Every row gives one point. The points of each table are mixes of a few directions, plus a little noise. Count the directions of each table, and those that both share. Where both have some left over, give the other angles between the two spaces (their principal angles), to ten degrees, smallest first.

First, 7 rows:
[[-4.4 -1.7 -3.5]
 [ 1.4 -4.6 -4.8]
 [ 5.6 -2.4 -0.8]
 [-7.7  2.0 -0.5]
 [ 0.5 -0.3 -0.2]
 [ 6.3  1.7  4.2]
 [-1.6  5.3  5.5]]
Second:
[[ 4.1  1.2 -1.1]
 [ 1.7 -0.4 -0.4]
 [-1.8 -6.4  1.0]
 [-8.8  6.7  1.6]
 [ 4.8 -1.1 -1.0]]
Directions: first 2, second 2, shared 1; angles 60

First, 7 rows:
[[ 1.2 -0.9 -2.0  3.8 -9.7  3.7]
 [-2.2  1.6  2.8  0.9 10.5 -5.0]
 [ 1.4 -1.0 -1.7 -1.5 -5.8  3.0]
 [-0.2  0.1  0.9 -6.8  7.2 -2.0]
 [ 1.8 -1.3 -1.7 -6.2 -3.6  2.8]
 [-0.8  0.6  0.3  7.8 -3.0  0.0]
 [-1.2  0.9  1.4  2.1  4.4 -2.4]]
Second, 7 rows:
[[-4.2  2.7  2.0  1.1  2.4 -7.4]
 [-2.0  1.0  4.7 -4.8 -0.4 -1.0]
 [ 3.9 -2.4 -3.6  6.3 -6.8  7.3]
 [-0.5  0.2 -2.1 -3.8 -1.1 -2.2]
 [ 2.3 -1.6  1.7 -6.8  2.9  4.2]
 [ 4.4 -2.4 -5.7  5.9  1.3  4.7]
 [-3.8  2.4  3.1  2.2  1.5 -5.5]]
Directions: first 2, second 4, shared 2

First:
[[ -4.2  -4.5  -4.7   2.8  -2.4  -0.8   3.0   3.8   4.6]
 [ -2.0   0.3  -9.8   3.2  -5.2   0.1  -2.8   4.1  -4.5]
 [  3.2   2.2   3.1  -1.3   1.1   0.9  -3.4  -1.9   0.0]
 [ -2.5  -3.5   6.6  -1.8   4.3  -1.7   8.7  -1.9   4.6]
 [  1.8   2.4  -2.8   0.7  -2.0   1.0  -4.8   0.5  -2.9]
 [ -1.3   4.8  -7.9   0.4  -3.0  -0.9   0.2   0.6 -15.6]
 [  1.6   0.4   4.1  -1.4   2.0   0.2  -0.1  -1.8   1.7]
 [ -0.5  -3.9   3.8   0.2   1.5   0.2   1.2   0.3   9.9]
 [  4.9   3.8   8.6  -3.8   4.4   0.7  -1.8  -5.1  -1.4]
 [ -0.9  -2.2  -1.2   1.2  -1.0   0.2  -0.2   1.6   4.0]]
Second, 8 rows:
[[  2.4   5.5  -0.5  -1.7   0.3   0.2  -2.1  -2.3 -10.7]
 [ -2.6  -5.8   0.4   1.9  -0.2  -0.2   2.1   2.6  11.4]
 [  0.7   1.3  -0.2  -0.4   0.1   0.0  -0.6  -0.5  -2.5]
 [  1.4   3.1  -0.2  -0.9   0.2   0.1  -1.1  -1.4  -5.9]
 [ -2.6  -5.8   0.4   1.9  -0.4  -0.1   2.2   2.5  11.4]
 [ -2.0  -4.8   0.5   1.7  -0.3   0.0   1.8   2.1   9.7]
 [  3.4   7.6  -0.6  -2.5   0.4   0.1  -2.7  -3.3 -14.8]
 [ -0.3  -0.8   0.0   0.3  -0.1  -0.1   0.3   0.4   1.7]]
Directions: first 3, second 1, shared 1

First, 8 rows:
[[ -3.7   3.2  -5.7   2.7  -6.7  -9.0   2.7   2.3   8.2  -2.3  -4.1  -4.6]
 [  0.0  -2.9   5.8  -1.9   5.6   8.1  -3.4  -1.0 -11.1   1.7   0.8   5.2]
 [  0.9   0.2   5.0   0.3   1.5   2.7  -1.4  10.4   3.6  -5.3  -2.0  -5.3]
 [ -2.7   0.5  -1.2   0.7  -1.5  -1.9   0.1  -0.5  -1.5   0.2  -2.1   0.6]
 [  3.4   0.4   0.4  -0.1   0.2   0.1   0.9   2.8   6.2  -1.7   2.0  -3.4]
 [  3.9  -0.3  -2.0  -0.9   0.5   0.0   1.5  -4.6   2.9   2.3   4.4   0.7]
 [ -3.3  -0.1   2.2   0.4   0.2   0.9  -1.6   3.3  -3.9  -1.5  -3.4   0.2]
 [  1.4  -1.1  -4.5  -1.2   0.3  -0.7   1.4 -12.6  -4.4   6.6   4.6   6.6]]
Second:
[[ 7.7 -2.3  3.3 -5.7  0.5  1.2 -0.9  3.3 -0.3 -0.8  0.4  3.6]
 [-1.4  1.7 -2.6 -0.6 -4.3 -4.7 -0.2 -2.8  1.2  0.3  1.0  0.7]
 [-2.6  2.5  5.7 -1.7 -3.1 -0.2 -5.8  5.5 -1.4 -5.0  3.3 -2.6]
 [-1.6 -0.5 -4.6  4.9  4.3  2.6  3.9 -7.8  1.2  4.6  2.0 -1.0]
 [-3.8 -0.7  3.7 -1.1 -0.2  1.2 -3.4  3.5 -8.0 -1.4 -4.1  2.8]
 [ 3.7 -3.0 -2.8  1.4  4.0  1.9  5.7  1.7  3.2  1.9 -6.3  0.1]
 [-3.0  4.0 -6.8  5.3 -2.1 -3.4  2.6 -9.7  8.6  2.6  9.0 -5.9]
 [ 0.9 -1.7  4.3 -2.8  0.7  1.4 -1.8  6.7 -4.6 -2.3 -5.4  2.5]]
Directions: first 3, second 5, shared 3

First:
[[ -0.6  -0.9   0.2  -1.9   0.8   0.9   0.2   0.1   0.3  -1.3  -1.3  -0.4
    1.1   1.4  -1.0   1.3  -1.3  -0.6  -2.6  -2.1]
 [ -0.4   0.9  -0.7   0.9   0.2  -0.7  -1.2   3.2  -2.5   0.4  -1.1   1.5
    0.6  -6.3   2.3  -0.3   1.0  -0.2   2.5   0.7]
 [  0.8   5.4  -1.4   5.3  -0.6  -0.5  -0.9  -0.1  -4.6   1.8  -0.3   1.8
   -0.5 -10.4   6.4  -0.5   3.2  -0.8   5.3   0.4]
 [ -0.6  -6.7   1.6  -4.5  -0.3  -1.2   0.4   1.7   5.5  -0.3   2.3  -1.4
   -0.9  10.9  -7.2  -1.6  -2.3   2.3  -2.6   3.4]
 [  3.6   6.9   0.1   7.2  -2.8   1.2   3.5 -14.5   2.1   2.6   5.1  -2.8
   -4.4   6.9   2.5  -0.8   2.5  -0.4   0.6  -0.7]
 [ -2.2  -1.6   0.0  -5.7   3.1   3.0  -0.2   3.2  -1.5  -4.5  -5.9  -0.1
    4.9  -1.3  -1.0   4.7  -3.6  -2.5  -7.0  -7.4]
 [ -1.7   2.1  -1.3  -1.1   2.3   1.4  -1.7   5.2  -5.7  -2.3  -5.6   2.1
    4.1 -11.6   4.3   3.1  -0.3  -2.3  -0.5  -4.8]
 [  0.9  -6.1   1.6  -0.1  -2.7  -4.2  -0.1   1.2   6.5   3.6   6.9  -0.8
   -4.8  10.3  -6.3  -5.8   0.8   4.6   4.0  10.5]]
Second (8 x 20):
[[  1.5   2.9  -1.0   1.3  -2.3  -2.8   2.5   3.0   0.0   0.3   0.2   0.4
    2.9   3.7   0.8   0.1   0.6   0.5  -1.2   2.2]
 [ -3.1  -8.4   7.9   2.4   8.1   7.7  -1.1  -7.6   5.7  -3.9   0.2   1.4
   -4.0 -17.0  -6.4   3.8  -1.7  -2.9   1.3  -8.1]
 [  3.0   5.8  -1.9   2.6  -4.7  -5.7   5.2   6.1   0.1   0.5   0.2   1.0
    5.8   6.9   1.5   0.1   1.2   1.0  -2.6   4.3]
 [  1.0   0.6   2.1   2.9  -0.1  -0.8   3.3   1.1   2.6  -1.3   0.3   1.4
    2.4  -2.3  -1.7   1.7   0.1  -0.5  -1.3  -0.3]
 [ -1.5  -2.0  -1.2  -3.0   1.2   2.1  -3.9  -2.4  -2.1   0.9  -0.4  -1.4
   -3.4   0.1   1.1  -1.4  -0.5   0.1   1.6  -0.8]
 [  1.7   5.6  -6.4  -3.0  -5.6  -5.1  -0.6   5.0  -5.1   3.3  -0.3  -1.6
    1.7  12.9   5.2  -3.3   1.2   2.1  -0.4   5.8]
 [ -0.8   0.8  -4.8  -5.0  -1.7  -0.3  -4.7  -0.1  -5.1   2.7  -0.5  -2.4
   -2.9   7.0   3.9  -3.3   0.2   1.3   1.7   2.2]
 [ -2.0  -5.4   5.2   1.7   5.2   4.9  -0.6  -5.0   3.9  -2.6   0.2   1.1
   -2.5 -11.2  -4.2   2.5  -1.2  -1.8   0.7  -5.3]]
Directions: first 3, second 2, shared 0; angles 70, 90
